Each row of a before or after table is a point. One or more steps were done to the points. Then noise was added and the rows were shuffled. The steps act on how far a point lies along the listed directions, d1 being the first. What was done? A step turns or swaps two directions, mirrors them in a line or flattens them onto one, adds a multiple of one to another, or multiplies one. Angles are multiples of 10 degrees, from the lower direction toward the higher: turns from -170 to 170, lines from 10 to 170 but not 90. Use the fewest steps. Two steps may share a direction if one is a turn and the other turns, adds or multiplies; they go together, in the order done. Otherwise the lowest direction goes first.

Directions:
(1): [ 0.49  0.12 -0.10]
(2): [ 0.15 -0.30  0.40]
(3): [ 0.04 -0.41 -0.32]
Before (11 x 3)
[[ 0.59  0.35 -0.16]
 [ 0.33  0.24 -0.55]
 [-0.53  0.14  0.31]
 [-0.11 -0.20 -0.09]
 [-0.23 -0.20  0.14]
 [-0.58 -0.33 -0.16]
 [-0.26  0.07  0.25]
 [-0.19 -0.21  0.09]
 [-0.09  0.12  0.19]
 [ 0.23  0.68 -0.13]
 [ 0.03  0.08 -0.21]]
After (11 x 3)
[[ 0.27  0.05  0.53]
 [-0.64  0.29 -0.23]
 [ 0.32 -0.07  0.04]
 [ 0.48 -0.50  0.21]
 [ 0.04  0.15  0.18]
 [ 0.16  0.11  0.27]
 [-0.17 -0.10  0.02]
 [-0.74  0.26  0.26]
 [ 0.17 -0.19 -0.06]
 [-0.59 -0.18 -0.13]
 [ 0.31 -0.10  0.01]]
Steps: turn d1 and d2 by -120 degrees; add 0.3 times d3 to d1

Directions:
(1): [ 0.40 -0.10  0.29 -0.18  0.21  0.41 -0.29 -0.36]
(2): [ 0.05 -0.01 -0.23 -0.34  0.59  0.12  0.16  0.39]
(3): [ 0.64 -0.32 -0.23  0.08 -0.24 -0.10  0.25  0.12]
(4): [ 0.23  0.40  0.06  0.50  0.39 -0.15  0.21 -0.18]
Before (13 x 8)
[[ 0.26  0.53  0.50  0.61  0.20 -0.24  0.09 -0.40]
 [ 0.15 -0.39 -0.22 -0.06 -0.52 -0.24  0.04  0.22]
 [-0.12  0.10  0.14  0.21  0.52 -0.08  0.31  0.07]
 [-0.17  0.49  0.28  0.04  0.35  0.11 -0.01 -0.31]
 [-0.13  0.26 -0.10  0.13  0.26 -0.23  0.22  0.25]
 [-0.09  0.59  0.52  0.53  0.54  0.01 -0.03 -0.23]
 [-0.16  0.11 -0.25  0.29 -0.32 -0.05  0.04 -0.08]
 [-0.54 -0.12 -0.61 -0.10 -0.77 -0.42  0.20  0.28]
 [-0.25  0.20 -0.30  0.19 -0.51 -0.48  0.29  0.07]
 [ 0.76  0.29  0.61  0.78 -0.03 -0.02 -0.04 -0.63]
 [-0.54 -0.29 -0.03 -0.07 -0.70 -0.07 -0.04  0.11]
 [-0.23  0.51  0.62  0.50  0.24  0.04 -0.33 -0.38]
 [ 0.69  0.31  0.06  0.68  0.60 -0.14  0.32 -0.30]]
After (13 x 8)
[[-0.30  0.29 -0.04  0.03 -0.25 -0.20  0.04 -0.12]
 [-0.11  0.26  0.24  0.04  0.60  0.09  0.05  0.22]
 [-0.19  0.34  0.63  0.39 -0.05  0.02 -0.23 -0.40]
 [-0.29  0.17 -0.13  0.14 -0.10  0.10 -0.08 -0.16]
 [ 0.12 -0.19  0.04  0.04  0.29 -0.05  0.32  0.13]
 [ 0.30  0.02  0.09  0.42  0.02 -0.12  0.10 -0.25]
 [-0.05 -0.13  0.09  0.18 -0.49 -0.19 -0.17 -0.12]
 [-0.06  0.29  0.02 -0.26  0.46  0.12  0.13  0.05]
 [-0.55 -0.01  0.10 -0.05 -0.13  0.07 -0.09  0.00]
 [ 0.13  0.04 -0.11  0.01  0.14 -0.13  0.17  0.21]
 [-0.40  0.07 -0.29 -0.06 -0.38 -0.14  0.00 -0.12]
 [-0.16  0.40  0.41  0.12  0.22 -0.13 -0.03 -0.11]
 [-0.39  0.35  0.33 -0.04  0.63  0.14 -0.21  0.16]]
Steps: multiply d1 by 0.4; turn d2 and d3 by 60 degrees; multiply d4 by 0.4

Directions:
(1): [-0.46 -0.29 -0.41 -0.01  0.20  0.35 -0.30 -0.04  0.20  0.38  0.41  0.04]
(2): [ 0.25  0.28  0.32  0.71  0.14  0.05 -0.26 -0.01  0.16  0.20  0.23  0.35]
Before (10 x 12)
[[ 0.27  0.22  0.34 -0.49 -0.09 -0.18  0.38 -0.01 -0.40 -0.47 -0.74 -0.21]
 [-0.02 -0.17 -0.05  0.13  0.08  0.16 -0.16  0.00  0.01  0.11  0.21 -0.09]
 [ 0.12  0.16  0.03 -0.54 -0.16 -0.34  0.14  0.01 -0.28 -0.51 -0.71 -0.42]
 [-0.04  0.10 -0.23  0.03  0.04 -0.02 -0.18  0.11  0.18  0.14  0.06  0.12]
 [-0.37 -0.30 -0.48  0.09  0.37  0.41 -0.35  0.09  0.26  0.43  0.27 -0.14]
 [-0.20 -0.28 -0.35 -0.65 -0.32 -0.23  0.25  0.17 -0.02 -0.14 -0.36 -0.32]
 [ 0.10  0.19  0.28  0.37 -0.04 -0.02 -0.01  0.16  0.08 -0.06 -0.08 -0.13]
 [ 0.36  0.28  0.43  0.66 -0.12  0.04  0.07  0.00  0.08 -0.07 -0.17  0.50]
 [-0.66 -0.31 -0.57 -0.33  0.17  0.34 -0.12 -0.22 -0.09  0.26  0.16 -0.34]
 [-0.70 -0.57 -0.72 -0.48  0.24  0.38 -0.18 -0.06  0.18  0.01  0.07 -0.39]]
After (10 x 12)
[[-0.12  0.00 -0.31 -0.14  0.00  0.05 -0.12  0.06  0.12  0.06 -0.01 -0.01]
 [ 0.42  0.53  0.43  0.06 -0.09 -0.39  0.01  0.02 -0.16 -0.40 -0.69 -0.13]
 [-0.02  0.09  0.12  0.70  0.06  0.32 -0.14 -0.02  0.22  0.24  0.17  0.50]
 [-0.42 -0.37 -0.62 -0.51  0.13  0.22 -0.08  0.11  0.06  0.14  0.01 -0.37]
 [-0.34 -0.25 -0.39 -0.66 -0.04  0.05  0.22 -0.14 -0.33 -0.11 -0.21 -0.54]
 [-0.06  0.08  0.17  0.38 -0.01  0.16 -0.09  0.13  0.13  0.06  0.05 -0.11]
 [-0.11 -0.26 -0.17 -0.05  0.03  0.18 -0.09  0.08  0.00  0.06  0.08 -0.18]
 [ 0.31  0.05  0.09 -0.35 -0.42 -0.51  0.35  0.21 -0.05 -0.29 -0.58 -0.17]
 [ 0.57  0.52  0.63  0.18  0.05 -0.15  0.16  0.02 -0.29 -0.26 -0.57  0.10]
 [-0.34 -0.41 -0.42 -0.78  0.00 -0.07  0.28  0.01 -0.12 -0.47 -0.46 -0.60]]
Steps: turn d1 and d2 by -50 degrees

Directions:
(1): [ 0.13 -0.28  0.16 -0.02 -0.34  0.12  0.17  0.29  0.10 -0.45 -0.90 -0.20
 -0.03  0.03  0.21  0.34 -0.19 -0.02  0.42  0.03]
(2): [-0.30  0.55 -0.17  0.26  0.00 -0.60  0.31  0.12 -0.19 -0.09 -0.47  0.60
  0.19 -0.04 -0.26 -0.11 -0.22  0.00 -0.13 -0.16]
(3): [-0.10 -0.31 -0.44 -0.04  0.37  0.17  0.03 -0.40 -0.39 -0.27 -0.04 -0.09
 -0.21 -0.01  0.12  0.17 -0.46 -0.25 -0.21 -0.71]
(4): [ 0.64  0.10 -0.16  0.14 -0.45 -0.26  0.29  0.01 -0.26  0.12  0.35  0.09
  0.25 -0.11  0.62  0.21 -0.22 -0.42 -0.08  0.13]
(5): [-0.46 -0.06 -0.52  0.45 -0.26  0.08 -0.29 -0.49  0.16 -0.39  0.09  0.10
  0.44  0.01  0.29  0.01  0.28  0.10  0.31  0.20]
Before (8 x 20)
[[-0.19 -0.24 -0.39  0.13  0.18  0.35 -0.23 -0.28  0.03  0.11  0.36 -0.19
   0.21  0.08  0.05  0.05  0.25 -0.02  0.10 -0.06]
 [ 0.01 -0.21 -0.46 -0.06 -0.19  0.11 -0.06 -0.34 -0.18 -0.25  0.23 -0.07
   0.27 -0.08  0.44  0.16 -0.06 -0.20 -0.14 -0.04]
 [-0.01  0.17  0.12 -0.34  0.37 -0.13  0.18  0.07 -0.21  0.35  0.16  0.02
  -0.47  0.09 -0.16 -0.03 -0.30 -0.17 -0.55 -0.55]
 [ 0.27 -0.04  0.22 -0.27 -0.11  0.16  0.00  0.08  0.05  0.61  0.59 -0.17
  -0.10  0.08  0.02  0.03  0.27  0.01 -0.08  0.23]
 [-0.31  0.65 -0.34  0.40 -0.12 -0.61  0.29 -0.21 -0.22 -0.27 -0.29  0.57
   0.42  0.05 -0.09 -0.14 -0.15 -0.02 -0.08 -0.25]
 [ 0.38 -0.39 -0.04 -0.19 -0.01  0.21  0.06 -0.22 -0.15 -0.10  0.25 -0.23
  -0.21 -0.09  0.20  0.12 -0.13 -0.20 -0.09 -0.18]
 [ 0.05  0.12 -0.18  0.11 -0.11  0.01  0.01 -0.32 -0.18  0.15  0.62  0.09
   0.25 -0.11  0.28 -0.04  0.17 -0.10 -0.14  0.07]
 [ 0.07 -0.25 -0.12 -0.20  0.38  0.29 -0.02 -0.28 -0.19  0.20  0.41 -0.25
  -0.22 -0.10  0.30  0.22 -0.12 -0.23 -0.22 -0.32]]
After (8 x 20)
[[-0.43 -0.20 -0.03 -0.13 -0.17  0.28 -0.37 -0.11  0.33 -0.25 -0.09 -0.11
   0.25  0.02 -0.06 -0.08  0.48  0.34  0.18  0.40]
 [ 0.18 -0.31  0.55 -0.39  0.05  0.53 -0.26  0.20  0.43  0.34  0.24 -0.55
  -0.22 -0.04  0.15  0.17  0.51  0.15  0.21  0.50]
 [ 0.31  0.23  0.66 -0.45  0.13 -0.08  0.10  0.45  0.13  0.70  0.41 -0.20
  -0.48  0.10 -0.18 -0.11  0.12  0.00 -0.38  0.08]
 [ 0.13 -0.46 -0.20  0.11 -0.15  0.60 -0.35 -0.19  0.27  0.07  0.41 -0.54
   0.26  0.11  0.30  0.20  0.51 -0.02  0.39  0.35]
 [ 0.37 -0.81  0.18 -0.58  0.17  0.83 -0.22 -0.10  0.01  0.31  0.42 -0.78
  -0.49  0.17  0.11  0.29  0.05 -0.01  0.03 -0.23]
 [-0.77  1.09 -0.47  0.55  0.16 -0.91  0.16 -0.30 -0.22 -0.05 -0.07  0.92
   0.51  0.02 -0.48 -0.52  0.04  0.20 -0.30 -0.24]
 [ 0.19 -0.37  0.43 -0.32 -0.14  0.39 -0.09  0.10  0.30 -0.11 -0.06 -0.40
  -0.24  0.02 -0.16 -0.02  0.30  0.17  0.24  0.28]
 [-0.24 -0.40  0.02 -0.17  0.12  0.62 -0.38 -0.43  0.17  0.00  0.51 -0.38
  -0.08  0.04  0.02 -0.05  0.44  0.17  0.07  0.05]]
Steps: turn d1 and d2 by 40 degrees; multiply d2 by 2; turn d3 and d4 by -170 degrees; multiply d5 by 1.3

Directions:
(1): [-0.23 -0.23 -0.57 -0.21 -0.47 -0.02 -0.12 -0.29  0.32  0.46 -0.27  0.00
 -0.31 -0.31 -0.72 -0.38  0.00 -0.24  0.37 -0.50  0.18  0.56 -0.15 -0.01
 -0.05 -0.30 -0.11  0.03  0.49  0.09 -0.55  0.22 -0.17  0.11  0.30  0.05
  0.20  0.23  0.33  0.07  0.00  0.37  0.48  0.03  0.14  0.01 -0.01 -0.07]
(2): [-0.28  0.29  0.07  0.59 -0.23  0.05 -0.17  0.16  0.36  0.37  0.48 -0.06
  0.17  0.10 -0.40  0.05 -0.81  0.07 -0.42  0.00 -0.38  0.04  0.27  0.05
  0.40  0.06 -0.17 -0.46  0.48  0.23 -0.02  0.16  0.17  0.36 -0.18 -0.31
 -0.22 -0.59 -0.08  0.22  0.49 -0.09  0.10 -0.15 -0.05  0.35  0.18  0.11]
(3): [-0.18  0.34 -0.32  0.39  0.35  0.21  0.08  0.04 -0.29 -0.18 -0.40 -0.16
 -0.01  0.48 -0.36  0.24 -0.48 -0.08 -0.08  0.13 -0.15  0.30 -0.39 -0.20
  0.28 -0.18 -0.43  0.33 -0.23 -0.17  0.32  0.17  0.15 -0.06 -0.14 -0.12
  0.53  0.25 -0.26  0.35  0.17  0.34  0.00  0.40  0.49 -0.54 -0.55  0.26]
(4): [ 0.29  0.66  0.31 -0.27 -0.32 -0.06  0.12  0.31 -0.56 -0.07  0.33 -0.04
  0.15 -0.22 -0.08  0.51 -0.04 -0.34 -0.27 -0.46  0.50  0.03 -0.06 -0.07
  0.14 -0.08 -0.14  0.58  0.13  0.17 -0.26 -0.29  0.20 -0.13  0.26  0.15
 -0.17  0.18 -0.35  0.51  0.18 -0.10  0.31 -0.12  0.39  0.23  0.23 -0.62]
Before (8 x 48)
[[-0.60 -0.02 -0.44  0.72  0.17  0.24 -0.25 -0.03  0.61  0.39 -0.02 -0.20
   0.08  0.26 -0.37 -0.21 -0.40  0.37  0.05  0.47 -0.62 -0.01 -0.15 -0.10
   0.19 -0.07 -0.12 -0.50  0.22  0.02  0.25  0.50 -0.08  0.26 -0.23 -0.26
   0.30 -0.47  0.17  0.02  0.32  0.30  0.26  0.29  0.18 -0.17 -0.41  0.53]
 [-0.11 -0.17 -0.52  0.18  0.49  0.26  0.07 -0.32 -0.43 -0.46 -0.87 -0.17
   0.03  0.46  0.12 -0.15  0.20  0.10  0.34  0.43 -0.08  0.30 -0.58 -0.27
  -0.12 -0.09 -0.31  0.20 -0.63 -0.38  0.45  0.23 -0.04 -0.32 -0.16  0.21
   0.72  0.61 -0.12 -0.12 -0.12  0.49 -0.34  0.56  0.29 -0.86 -0.77  0.40]
 [-0.08  0.12 -0.18  0.04  0.16 -0.03  0.14  0.19 -0.46 -0.16 -0.30 -0.09
   0.20  0.26 -0.14  0.18 -0.23 -0.27  0.01  0.10 -0.03  0.05 -0.48 -0.16
   0.13 -0.24 -0.41  0.31 -0.16 -0.05  0.22 -0.20  0.23 -0.15 -0.16 -0.03
   0.36  0.17 -0.20  0.25  0.07  0.28  0.14  0.17  0.40 -0.29 -0.30 -0.03]
 [-0.36  0.10 -0.43  0.02 -0.33 -0.05  0.04 -0.04  0.09  0.21 -0.06 -0.16
  -0.11 -0.14 -0.63 -0.12 -0.27 -0.06  0.03 -0.26 -0.01  0.32 -0.04 -0.29
  -0.03 -0.30 -0.26 -0.12  0.39  0.32 -0.43  0.00 -0.06  0.37  0.13 -0.11
  -0.14  0.14  0.00  0.25  0.08  0.35  0.28  0.11  0.10  0.24  0.11 -0.03]
 [ 0.12 -0.41 -0.15 -0.65  0.04 -0.06  0.04 -0.21 -0.21 -0.20 -0.33  0.08
  -0.07 -0.23  0.41 -0.25  0.76  0.02  0.52 -0.10  0.24 -0.02 -0.17  0.14
  -0.30 -0.01  0.27  0.11 -0.35 -0.37 -0.11 -0.09 -0.34 -0.05  0.14  0.22
  -0.05  0.58 -0.09 -0.24 -0.43  0.06 -0.24  0.13 -0.11 -0.39 -0.07  0.02]
 [ 0.16  0.21  0.15  0.03  0.12 -0.01  0.04  0.10 -0.26 -0.07 -0.11  0.01
   0.07 -0.02  0.09  0.39  0.08 -0.10 -0.27 -0.13  0.20 -0.02  0.08 -0.03
   0.03  0.08  0.01  0.48 -0.02 -0.02  0.18  0.13  0.17 -0.11  0.08 -0.04
  -0.14  0.10 -0.21  0.18  0.12 -0.12  0.00  0.06  0.29 -0.15  0.21 -0.40]
 [-0.02 -0.65 -0.37 -0.56 -0.22 -0.11 -0.08 -0.52  0.24  0.14 -0.28  0.18
  -0.55 -0.30 -0.04 -0.60  0.56  0.00  0.54 -0.39  0.26  0.26 -0.12  0.08
  -0.38 -0.16  0.15  0.01  0.06 -0.16 -0.37  0.13 -0.46 -0.04  0.40  0.21
   0.15  0.39  0.36 -0.32 -0.67  0.29 -0.02 -0.05 -0.16 -0.11  0.10 -0.15]
 [-0.32 -0.07 -0.18  0.38 -0.08  0.10 -0.14 -0.19  0.56  0.37  0.07 -0.16
  -0.09  0.21 -0.41 -0.37 -0.56  0.17 -0.05  0.17 -0.67  0.00  0.29 -0.01
   0.33 -0.08 -0.17 -0.56  0.56  0.02 -0.07  0.25 -0.02  0.30 -0.25 -0.23
  -0.01 -0.65  0.18 -0.34  0.34  0.03  0.05  0.02 -0.42  0.00  0.08  0.48]]
After (8 x 48)
[[ 0.00  0.06 -0.40  0.09  0.38  0.23  0.12 -0.21 -0.63 -0.49 -0.75 -0.19
   0.08  0.39  0.11  0.03  0.19 -0.01  0.24  0.28  0.10  0.31 -0.61 -0.30
  -0.05 -0.11 -0.36  0.40 -0.60 -0.31  0.36  0.13  0.03 -0.36 -0.07  0.27
   0.66  0.67 -0.25  0.06 -0.06  0.45 -0.25  0.52  0.43 -0.78 -0.69  0.18]
 [-0.44 -0.32 -0.33  0.46  0.01  0.13 -0.19 -0.32  0.78  0.41 -0.06 -0.15
  -0.15  0.27 -0.41 -0.59 -0.54  0.28  0.07  0.31 -0.84  0.02  0.30  0.01
   0.27 -0.06 -0.12 -0.77  0.54 -0.04  0.00  0.36 -0.10  0.36 -0.33 -0.28
   0.06 -0.70  0.32 -0.53  0.28  0.09 -0.03  0.07 -0.56 -0.09  0.00  0.70]
 [-0.70 -0.23 -0.56  0.79  0.25  0.26 -0.29 -0.14  0.80  0.43 -0.13 -0.18
   0.02  0.31 -0.38 -0.37 -0.39  0.46  0.13  0.58 -0.76  0.00 -0.13 -0.08
   0.14 -0.06 -0.09 -0.67  0.21 -0.01  0.30  0.59 -0.15  0.31 -0.29 -0.30
   0.35 -0.51  0.28 -0.13  0.26  0.36  0.19  0.32  0.07 -0.24 -0.48  0.71]
 [-0.44 -0.03 -0.58  0.01 -0.37 -0.04  0.00 -0.14  0.23  0.30 -0.16 -0.16
  -0.18 -0.15 -0.74 -0.26 -0.27 -0.06  0.13 -0.28 -0.04  0.41 -0.05 -0.29
  -0.06 -0.35 -0.26 -0.20  0.46  0.32 -0.49  0.08 -0.11  0.41  0.15 -0.12
  -0.08  0.16  0.12  0.19  0.05  0.43  0.32  0.13  0.06  0.20  0.07  0.05]
 [ 0.24 -0.15 -0.04 -0.76 -0.10 -0.09  0.10 -0.08 -0.43 -0.22 -0.21  0.06
  -0.02 -0.32  0.36 -0.05  0.74 -0.13  0.42 -0.31  0.44  0.01 -0.20  0.11
  -0.25 -0.05  0.21  0.35 -0.28 -0.30 -0.23 -0.20 -0.26 -0.10  0.25  0.28
  -0.11  0.67 -0.22 -0.03 -0.34  0.03 -0.11  0.08  0.06 -0.30  0.03 -0.24]
 [ 0.19  0.26  0.19  0.03  0.14 -0.01  0.06  0.14 -0.30 -0.10 -0.08  0.00
   0.09 -0.02  0.13  0.44  0.08 -0.10 -0.31 -0.12  0.22 -0.04  0.09 -0.03
   0.04  0.09  0.01  0.50 -0.05 -0.01  0.20  0.11  0.18 -0.12  0.07 -0.04
  -0.16  0.09 -0.25  0.20  0.13 -0.14 -0.01  0.06  0.30 -0.14  0.22 -0.43]
 [ 0.02 -0.49 -0.39 -0.69 -0.42 -0.13 -0.07 -0.49  0.13  0.21 -0.23  0.17
  -0.57 -0.43 -0.20 -0.52  0.54 -0.16  0.53 -0.63  0.45  0.38 -0.18  0.05
  -0.34 -0.24  0.09  0.20  0.20 -0.10 -0.56  0.08 -0.43 -0.06  0.54  0.27
   0.14  0.50  0.32 -0.15 -0.61  0.33  0.17 -0.08 -0.01 -0.04  0.16 -0.35]
 [-0.05  0.17 -0.15  0.02  0.14 -0.03  0.15  0.21 -0.51 -0.17 -0.27 -0.10
   0.21  0.25 -0.14  0.22 -0.24 -0.30 -0.01  0.07  0.00  0.05 -0.48 -0.17
   0.14 -0.25 -0.42  0.35 -0.16 -0.03  0.21 -0.22  0.25 -0.16 -0.15 -0.02
   0.34  0.18 -0.23  0.28  0.08  0.27  0.16  0.16  0.43 -0.27 -0.29 -0.07]]
Steps: multiply d1 by 1.3; add -0.5 times d2 to d4
